Each wall is flat, endless, passes through zero and stands at right angles to its row. A trip goes straight from one point to another. Which walls does it cross, in order?
(in the rows, 128 means zero)

Walls:
(1): [169 147 115]
(2): [156 132 135]
(3): [141 133 141]
(4): [147 116  99]
(5): [139 133 155]
(6): [114 145 117]
(7): [140 185 123]
Trips:
[130 160  64] to [71 37 70] => 7, 1, 6
[157 106 132] to [114 102 134] => 1, 3, 2, 5, 4
[ 47 138 135] to [121  86 120] => 6, 4
[121 173 160] to [ 62 108 174] => 1, 2, 7, 3
[160 115 167] to [151 108 136] => 4
[160  90  86] to [ 62  87 158] => 2, 1, 4

Walls:
(1): [ 55 121 201  81 158 125 137 130 130 106 165]
(2): [134 109 114 134  93  61 128 126 154 119 104]
(3): [ 53 130 122 125 115 122 101 144 112 118 115]
(4): [134 114 152 149 170 190  89 148 143  99 115]
(5): [155  91 118 123 117 159 129 153  88 116 133]
(6): [ 79 184 135 175 127 143 234  91  27 150  87]
(7): [153 129 142 105 129 126 113 118 139 142  64]
(8): [109 140  97 111  93 117 165 131 144 144 136]
Trips:
[118  76 150 167 137 107 169 101  91 155 122] to [132 134 199  97 161 120 105 129 100 128 119] => 7, 2, 4, 3, 5, 6
[170  88 155 147 139 116 142 190 184 105 113] to [161 158 129  88 151 189  97 161 150 145 141] => 2
[145 154 106 145  55 191  83 111  84 139  96] to [144 112  87  87 109 175  95 114  71 150 110] => none
[134  72 136 102 166 109  98 152 118 142  89] to [138 107 185 118 104  76 129 127  57 154  89] => 4, 6

Walls:
(1): [123 166 100  96 110  80 165 179 109  57 153 132 118 117  81 125 145 109
 128 111 106 152 170 105]
(2): [145 150 162 105 121 126 161 119  97  69 125  75 134 171 171  79 135 100
 181 189 135 106  78 131]
(3): [142 136 137 157 130  87 152  94 142 168  62 117 112 121 154 150 103 161
 138 103 145 127 187 102]
(4): [198 122  74 145 155 178 153  41 148  52 113 173 110 151 107 115 121 112
 131 177 135 141 150 102]
(5): [ 60 104 125 157  97 165 172 142 116 105  86 132 112  82 133 142 156 116
 147  73 186  97 137 101]
Trips:
[113 124  99 120 134 234 127 133 193 144 143 141 145 159 144 124 130 150
 133 109  92 167 130  78] to [120 164 126 149 153 102 128 165 150 116 154  51 146 157  91 203 137  66
 103 123 137 142  95  99] => 5, 1, 4, 2
[174 138 142 161  98 137 141 123 164 126  81 146 127  86 100 122 119 128
 125 138 126 145 117 137] to [124 144 113 142  31 122 140 128  88 142 118 148 161 108  93 137 111 116
  93 101 215 178 129 104] => 1, 4
[118 166 145 150 106 176 162 154 120 131 182 136 152 142  37 139 146 107
 111 118 190  86 124  76] to [103 181  77 190 107 102 187 112 144 119 120 175  77 141 155 220 180 151
 148 117 145 124 162 121] => 3
[132 136 124 123 116  91 146  57 137 145  68 105 113 185 146 135  63 120
 107 156 167 105 111 148] to [167 120 148 118 125 125 111 113 188 102 166 138 130 133 154 164  85 143
  96 205 132  52 153 115] => none

Walls:
(1): [ 87 122  90 151 105 128 148 179 142 147 140 184 121 117 129 149  50 151
 111 178 126 142 123 147 160 124  91 110 150 146 144  99 143 138 150  65
  74  91  39 134 156 114 141 115 168 177 129 156]
(2): [112 157 166 126 194 157 132 155  84  86 144  85  73 121  61 124 128  92
 139 125  73 138 102 137 109 166 123 157 130 152 135 150 174 171 151 140
 150 201 140 188 170 125 164 120  96 112 142 101]
(3): [ 99 158 124 127 125 114 142 108 144 127  95 143  59 125 162 153 151 105
 123 159 231 136 168 170 121 128 118 100 135 182 187 124 127 103 103 120
 150 118 151 141  76 128  94 173 179 161 130 126]
(4): [ 80 190 157 163 148 173 155  82  59  79 163 117 117 139 156 155 127 131
  93 121 187  99 133  64 104 121  79 153 148  99 122 136 115 146  91 160
  42 198 231 128  98 132 115 108 174 148 100  91]
(5): [192 113 136 122 160 150 110 145 186  97 127  90 125 136 137 140 146 131
  93 138 134 105 164 154  83 103 134 146  62 133 169 119  78 131  85 198
 122 132 169 116 117 130 125 153  93 161 178  97]
(6): [119 152  83 114  97  98 166 114 139 142 125  97 128 137 130 144 113  83
 187  94  74 153 155 160 109  83 154 193 133 151  74 131 179 131 105 148
 123 150 130 130 202 109 193 138 138 110 153 146]
(7): [122  98 162 118  98 132  95 131 140  93  72 131 150 123 136 162 127 172
 130 181 117 168  71 100 102 128 184  56 136 172 143 111  48 139 129 133
 206 163 114 133 157 145 133 143 124 147 166  83]
(8): [110 105 123 102 114 132 123 117 111 138 116 121 139 172 135 145 113 145
 106 165 163 190 116  94 179 143  95 156 159 128 148 113 116 144 126 147
 116 140  94 123  95 106 201  87 109 130 183  79]
(9): [168 101 171 124 185 117 134 103  96  67 111 181 112 107 121  96 152 137
 101  81 115  97 112 190 123 150 125 134  85  81 107 186 137 135  92 130
 122 164 142 177 110 126 163 130 142 111 139 100]
Trips:
[160 124 106 137 135  94 116 178 116 105 119 141 109 127 112 105 115 132
  91 125 146 111 127 181 124 162 183 160 198  98 142 102 148 101 135 113
 135 139 134 133 141 140 156 161 161  82 118 163] to [128 173  79 152 187 164 171 169 184 131 104 144 147  69 123 117 120 177
 123  61 118 177 162  92 127 126 154 139 106 118 130 124 143 132 121 138
 171 121 148 177 124 162 130 128 172 110 130 107] => 1, 5, 3
[159 117 120 152 169 127 121 130 110 141 129 148  62 151 178 113 138  88
 135 129 124 148 117 124 132 143 108  76 158 147 132 101 141 172  92 169
 126 184  58 138 146 157 101 119 181 101 173 163] to [111 133 101 140  98 145  88 156 113 123 132 132 128 141 182 112 148 147
  85  80  89 126 145  82 104 128  86 130 203 132 100  83  90 122 162 152
 150 130 183  91 108 138 125 132 153 148 142 118] => 4, 6, 9, 2, 1, 3, 5
[ 53 127 177 153 178 157 151 114 128  93 115 112 220 152 141 110 131 165
  99 112  99 134 225 145 112 149 118 103 171  81 117 173 161 133 123 143
 129 152 148 150 110 123 119 118 115 116 106 130] to [100 153 129  75  59 104  80 149 154 121 100  88 109 152  86  99 111 164
 107 137 146  97 131  87 169  87 144 127 154  75 143 122  73 144 122 108
 168  77 121 167  74 134 150 109 166 145 147 134] => 8, 2, 7, 9, 3, 1, 4
[151 146 132  72 156 186 150 142 148 110 105 166 172 198 120 170 176 128
  97 155 150 160  87 113 117 163 117 147 129 124  85  83 163 137 175 124
 126 124 133 117 109 143 165 135 153 101 153 113] to [122 119 141 157 126 178 149 196 110 124 123 157 166  78 160  83 148 178
 121  71 124  99 159 177 144  77 185 103 118 108 123 179  68 177 158 150
  95 159 131  88 112 118 175 132 123  66  71 120] => 5, 2, 8, 7
[153  49  80 132 130 138 109 146  92 184 146  88 110 107 125 133  96  85
 123 117 106 163 107  44 151 111  85 127 136 154 106  90 119 197 115 127
 137  81 109 117 132 147 154 131  75 162  97 118] to [168 118 127  95 170 187 157 138 144 139 129 142 105 155 102  87 106 142
 105  70 121 156  91 126 111 108  80 101 133 121 163 101 126 129 141 116
  92 144 106  74 161 131  97 123 131 126 110  80] => 6, 7, 5, 4, 9

Walls:
(1): [ 84 173 115 153 123  97 119 158 104 160 124 146 129  74  75  67 171 108
 125 173 228 135 128 127 107  73 126 128  88 191  57 106 120 107 116  66
 153  96 107  79 122 141 101  78 120 115 112 134]
(2): [156 182 125 159 203 111 102 118 122 162 119 174  84 112 161 155 130 155
 155 168 162 102 164 141 129  78 128 125  90 147 102 131 137 108 164 117
 107 125 108 145 165  93 130 199 117 159  96 210]
(3): [224 143 102  90 138 123 146 102 139 113 144  98 128 108 106  98 213  87
 102 124 153 138 206  88  70 113 116 108  79 176 106 120 166 133  57  88
  93 108  89 107  90 115  78 151  90 161 113 124]
(4): [161 168 103 127 137  91 102 170 103 117  95  94 103 144 154 113 139  84
  57 129 100 157 152 122  37 173 101 161  92 155 123 113 107 107 173 102
 136 159 170  39 153 169 147 138 123 126 129 188]
(5): [125 118 192  78 168 130 141 124 125 180 130 118 192 115  67 174 145 158
 113 118  88 186 139  98 131 121 119 133  93 111 119 130 134 134 166  90
 139 106  97 123 161 116 166 199  93 111 154 139]
(6): [115 172 136 143 113 185 160 113 153 169 150 134 102 165 126 108 123 159
 131  77 159 127 135 137 143 112 131 118 181 135  88 163 109 124 169  65
 129 141 140 148 119 131  87 176 141 127 191 106]
(7): [166 114 118 101 139 114 124 110  96 125 142 186 173 128 152 124  89 121
 124 108  97 113 124 127 153 162  80 151 186 144 162  78 151 135 197 110
 145 153 145 127 151 139  82 101 221  70 108 135]
(8): [138 114  71 149 130  78 151 139 119 194 167 201 114 125  87 151 188  97
 125 164  74  74 119  80 131  80 136  98 127 163 123 130 146  76  86  92
 153  97 167 167 121  88 174 142 116 126 139 141]
Trips:
[ 87  75 125 157 100  83 163  54  90  88  96  96 122 153 117 189 119 140
 138  73 122 125 101 139 173  66 103 138 176 147 123 104 104 122  96 206
 174  89 161 103 163 109 123 151 121 146 139  90] to [ 95 119 158 156  93 124  54 175 145 104  73  95 134 117 140 145 140 105
 188 133 184 165  95  83 134 134  94 156 117  66 156 163 103  48 172 199
 132 126  86 129  95 111 143 146 144  79  88 154] => 8, 2, 4
[122 132 179  90 124  96 116 119 131  82 155 134 125 130 194 110 130  46
 140 157 112 124 129 136  87  94 101 139  93 149 145 113 138 123 130 132
 170  76 115 163 139 100 118 110 126 109  64 156] to [157 122  80 117  93 109 102  98 113 104 152 119 116 132 114 110 120 106
 113  81 163 173 118  76 114 161 136  76 100  72 113 141 188  95 175 127
 138  76 115 142 129 146 154 178 170  91 153 151] => 5, 1, 2, 6
[134 111  47  89  68  70 165 146 192 171 154 158 144 114 129 108 120 179
 165 114 134 191 141 103 113 125 118 162 158 178 106  94 105  69 115  73
 157 156 124 119 144 212 155 108 121 121  89 162] to [129  94 152  86 132  62  99 106 114 117 105 130 114 122 141 133 119 137
 104 115  86 132 171 153 114 147 165 113  44 141 135 123 133 155 167  47
 162 108 131  94 169 152 123 128 115 149 104 131] => 6, 2, 8

Walls:
(1): [105 193 169 165 158 116 166 166  68 181 157 128  90 111  97 189 114 154
 155 162 177 136 153  95  92 106 150 139 135 100 154 130 131 153 123 103
  83 137 125 170  83 143 161 130 122 172 104 112]
(2): [159 100 109 153 156 165 180 184 213 157 100 139 122 157 125 141 157  98
 148 101  85 164 136 156 170 143  64 110 127 139  87 109 131  63 153 100
 141 112 129 159 131  90 102 179 153 159 159 109]
(3): [139 111 182  77 191 140 155 170 187 117 134 116 102  99 165 164 118 152
  86 138  75  84 151 127 135 105  61 100 137  69 168 100 179 120 174 162
 157 135 115 167 120  92 150 181 145 172 117 124]
(4): [ 76 129 109 156 135 187 152 107 145 104  97 130 120 138 169  85 135 134
  97 150 182  86 121 142 124  50 193 112 155 131 128 173 157 150 120  98
 109  83 181 153 117 148 125 195 108 180 132 147]
(5): [130 143 144  88 162 116 126 137 125 194 154 130 130 129 139 102 160 166
 119 163 106 119 104 115 128  96  96  81  64  72 102 117  94 108  96 128
  87 127 106  85 152 104 143 138  66  70  58 119]
(6): [106  91 152 145  98 101 151 132 159 119 119 188 124 166  87  85 107 184
  78 140 121  85 150  85  99 100 100 186 112 137 142  83 146 121 103 105
 155 130  80 163  94 157 129 121 112  93 112  91]
(7): [ 93 148 109  78 109 156 120 112 142 128  83 105 150 131 149 122 184 106
  93 113 190 139  88 141 175 152  70 154 111  71 156 132 134 151 121  89
  84 126 130 101 132 110 144 138 119 137 161 180]
Trips:
[116 104  92 141 224 117  96 139 178 132 147 134 149 126 155  95 115 165
 133 165 136  98  95 124 126 148  98  85 141 129 153 136 129 108 137 127
  89 132 200 104 188 122 149 176 101 115 180 154] to [172 107 107 150 131 178 133 216 166 165 139  83 104 121 147 120 105 117
 136 106 156 108  92 141 197 143 181  76  81  86 127 168 155  62 107 123
 137 138 140  81 111 161 173  96 130 149 128 160] => none
[132 160  71 123 132  99 124 123  88 123 147 120 128 136 141  81 108 147
 128 192  88 104 151 146 113  87 107 118 150 113 139 147  95  57  74 112
 147  99 100 145  49 124 113  65 105 128 114  66] to [ 89 176 150 183  91 120  32 140 176 107  85 152 137 151  54 143 158 129
  28  98 114 152 141 139 139 193 160 111  79  68 120 106 112 127 103 101
 138 116 105 145 156 132  78 123 133 171  84 182] => 1, 7, 2, 5
[172 202  88 151 131 105 142 112 169 174 133  84 185 154 107 144  95  99
 133  89 152 109 128 119  67  82 110 132 108  74  95 138 144 149 119 184
  88 113 119 100  98  91 137  87 153 138  83 173] to [158 150  89 129 115  73 145  87 124 121 185 147 134 133 102 162 167 114
 157  98 119  58  83 109  91  92  81 126 118 127 159  98 158 127  89 126
 148 127 123 171 121  92 183 145 144  70 115 163] => 3, 6, 7
[148 109 136 137  78 167 128  82 153 139 127  96 120 199 116 144 114 146
 111 138 144  66 114 214 110 183 143 177 162 144 118 131 143 141 144 136
 118 163 115 139 153 110 145 144 120  37 121 123] to [155  87 142 106 138 142 147 146 119 119 161 169 139 109  81  99 165  77
  84 134 115 108 107 167 130 125 112 103  98 136 112  54 120 164  60 113
 114  92 113  55 197 160 165 181 136 146 176 103] => 5, 2, 3

Walls:
(1): [116 136 154 140  71 159 159 140  79 174 144 138 187 120 128 115 132 109
  98 170  54 153 160 119 122 145 118 172  99 139 136 151  68 101 169 133
  85 106 111 136 130 186 118  72 206 138 134 139]
(2): [ 88 111 175 116  89 141 103  67 139 119 139  74 126 103 131 125 132 130
 126  83 109 109 126 170 123 120 124 108 161 159 134 119 144 124 107 134
  98 149 137 114 171 106  83  63 154 109 136 138]
(3): [129 162 129 146 135 126 156 120 114 130  96 152 114 122 112 152 152 158
 123  89 143  86 145 123 148 154 158 147 124 142  48 152 191 106 136 128
  95 171 100 103 152  59 173  67 149 112 144  78]
(4): [155 161 174 149 125 117 147 144 145 167  71  97  62 159  83 137 148 172
 149  91 136 135 142 153 129 132 130 197 120  49 174 146 149 165 110 122
 143 119 129 164 106 163 179 166 134 118  90 172]
(5): [104  98 176 115 111 138 150 110 147 150 142  98  82 160 172 174 106  66
 111 119 103 177  89 136  83  93 122 109 127 166  49 133 149 103 132  96
  93 100 110 115 127 158 140 167 173 140 184  96]
(6): [ 97 166 143 113 157 163 139 112 135 174 126  84 120 162 124 157 154 132
 136  86 107 156 116 135 122 112  99 184  64 140 130 151 103  70 127 138
 131 117 171 156 166  82 137 121 145 170  80 117]
(7): [198 116 138 124 161 141 127 122 125 159 154  87  73 155 123  74 116 195
 113 136  88 135 165 106 133 124 199 117 129 173 135 152 158  97 153 142
 137  96 141 151 112  82 135 114 176  60 135 118]
(8): [121 104 116 150 113 149 141 145 114 204  80 156 175 122 123 149 171 100
 146 111 149 106 142  94 147 149  74 117  87 120 144 116 151 157  91 126
  91 152 136 160 105 174 105 165 173 129 132 105]
Trips:
[124 180  83 181 171 103  97 112 204 113 153 175  93  84 163  74 139 135
 155 110 168 128  69 114 135 125 140 134 117 104 105 133  90 139 136 132
 104 102  99 145 114 141 155  38 114 142 166  88] to [112  91 148 107 145  69 114 131 138 123 115  94 115 136 125  85 117 159
 146 150 123 146 118  78 120  77  72 133 138 114  46  57  80 147 148  92
 198 137 116 103  70  76  98 113 116 116  71 165] => 3, 7
[151  71 136 126 165 112  78  97 170 155 146 171 101 172 106  68 161  78
 127 140 127  98  91 126 110 110  99 123 130 102 125 120 191 139 107 143
 122 163 111  95 120 133 164 140 143 107 143 130] to [197  89 150 110 128 115 147  81 143 152  87 133 186 125 131 107 163 106
 154 177 180 102 149  70 206 106 167 117  60 125 189 132 163 121 146  91
  59 163 157 131 152 144 160 134 204 115  88 150] => 5, 1
[104 158 127 169  80 144  90 150 122 120 109 110 130  58 158 104 137 135
 151 125 129 122 157  73 160 134 131 122 129  72 104 199 184  67 179 134
 171  89 153 102 131  88 162  94 132  79 176 147] to [110  52 133 154 115  95 184  66 106 130 131 190 138 114 176 190 138 146
 114  68 142 103 119 163 175 108 201 131 151 175  84  88 140  41  98 140
 198 169 171 154 112 116 113 118 115 169 184 153] => 1, 5, 7
[123 139 130  31 109  54  67 118 128 195  76 145  69  71 155  68 120 105
 148 108  92 103  89  73 101  70 150 110 113  97 109  90 197 110 182 145
 130 123  93 105 160 134  69 103 122  98 168  79] to [163 142 133 143 112 132 169 188 102 209 159 185 112 143 127 102 208  99
 118 141 131 146 149  96  94 104 156 189  51 169 146 136  71 183 128 149
 100 119  88 110 115  98 140 161 135 160 187 122] => 8, 1, 2, 6, 4

Walls:
(1): [112  62  70 123 149  79  86 126 138 114 153 176 116 128 107 128 108 196
 159 101 143 127 185 136 134  97 158 129 190 107 100 121 130  84 100 117
 166 109  77 150 159 105 214 192 144 165  75 126]
(2): [123 123 152 133 111  86  88 110 122 141 127 141 117 123 157 139 112  57
  91 101 130 122 155 152  67 136 122 175 111 154 152 156 119  91  88 138
 139 163 181  94 109 127 108 155 189  86 197 156]
(3): [167 136 120  67 135 134 127 110  89 185 150 110 128 150  96 191 162 111
  55 124 174 137 173 137 159 127  95 132 153 122 145 143 140 123 167 142
 159 163 148 137 130 197 149  82  57 155 145 139]
(4): [154 136 105 125 102  73 155  79 101  79 130 112 131 106 157 136 154 147
 127 141 118 169 150 145  75  83 171 133 123 135 151 101 174 143 158 152
 110  98 119 118 107 110 152 101 135  99 166 110]
(5): [110 141 162 136  98  64  82 117 143 148 121 153  88 128 161 130 101 105
 127 125 109 162 150 131 118  88 168 112  55 149 146 157  89 160 142  93
 159   7 162 177  80 155  90 149 144 111 120 117]
(6): [ 88 157 126  88  82 199  88  72 158 119 158 121  83 146 100 172 101 117
 144 110 106 141 109  83 119 160  67 123 114 136 157 168 157 131 196 103
 111 132 133 178 123 122 135 121 102 117 108 126]
Trips:
[118 183 168 135  91 120 153 133 119 164 165  99 114 154 129 108 198  82
 128  76 101 111 150 146 118 140 186 132 126  94 139 146 173 139 143 148
 155 114 122 136  96  78 157 170 117 143 141 144] to [201 107 146 179 154  88  96 149  96 105 100 110  98 148 100 172 128  85
 163 177  86 152 146 115 151  89  70 123 115 139 134  98 123 136 147 125
 135 121 127 117 104  49 154  57 190 116 179 156] => 6, 3
[121 170 141 123 171 132 100 121  82 109 108 193 128 128 132 147 119 131
 130 181 120 137 114  16 104 166 110 118 156  89 140 147  80 144 136 148
 107  74 115 108 135  81  86 110 102 157 171 136] to [110 165 154 134 113 131 148 178  88 124  96 126 147 129 102 121 111 116
 118 123 115 150 176 132 204 150 109 132 103  95 162 150 170  59  97 122
 106 107 166  96 138 116 127  95 164 127 210 108] => 2, 5, 6, 3
[165 128 153 109 138 113  96 111 150 166 164 147 141 152 149  96 142 101
  79 180 109 185 103 131 160 144 144 162  85 105  91 138  93 146 127 137
 143 122  80  97 159 166 129 201 141 119  99 215] to [129 106 143 100 130 129 118 131 123 156  88 117 173 129 130 123 133  88
 126 125 184 123 140 147 126 151 103 114 107 161 136 116 147 109 114 131
 102 134 163 100 105 119 124 111  76 116 171 103] => 1, 5
[ 69 138  98 137 183 143 104  78 156 133 138 132  88 128 130 134  75  80
 152 118 110 172 125 121  82 138 139 122 163 142  71 101 178  97 131 152
 117  85 104 146 115 135 131 139 114 113 120 169] to [108 129  82 125 141 147 118  82 110  69 141 123 119 128 138 157 179 116
 115 133 188 177  92 131 153 150 179  89 144 107 130  95 148 132 154 131
 104 173 160 142 163 173 142 156  91 136 100 158] => 2, 5, 3
[154 107 123  93 108 179 111  95 117 128 136 112 189 152 129 160  97  96
 127 137  82 132 106 127 121 138 141 120 125 131  46  78 148 119 172 121
 122 123 123 131 188 132 137 105 144 180 170 135] to [172 177 120  99 104 119 124 165 193 119 146 139 110  85 103 127 126 189
 107 198 107  77  82 139  78 155 144 141 112  63 124  70 111 146 120 181
 142 173 115 146 164 112 137 114 144 170  91  88] => 3, 1, 4, 6
[108 131 151 120  97 126 166 216 144 167 151 133 112 147 128  81 130 131
 112 115 147 132 176  81 131 125 187 101 140 128 170 139 153 137 154  98
  95 106 187 105 120  73 145 150 114 143 102  74] to [114 169 113 101 149 112 128 128 117 180 137  99 182 170 102 125  98 172
 129 117 127 214 135  99 194 158 227  98 153 111 126 100 121 108 182 149
 129 165  96  91 117 156 159 123 137 109  86 194] => 3, 5
[170 113 125 108 115 131  61  95 118 128  58 109 227 151 107 178 115 115
 218 151 118 116 157 180  90 164 153 100  82 148 139 112 115 137 120  86
  79 122 176 175 143 136 185 149 186 112 102 124] to [102 140 148 161 126 106 104 117 120 167 167 153  29  98 105 100  99 127
 187 142 122 135  85 161 155 142 127 100 126 113 181  98  99 117 152 161
 107 137 108 135  79 114 122 159 137 103  76 137] => 4, 2
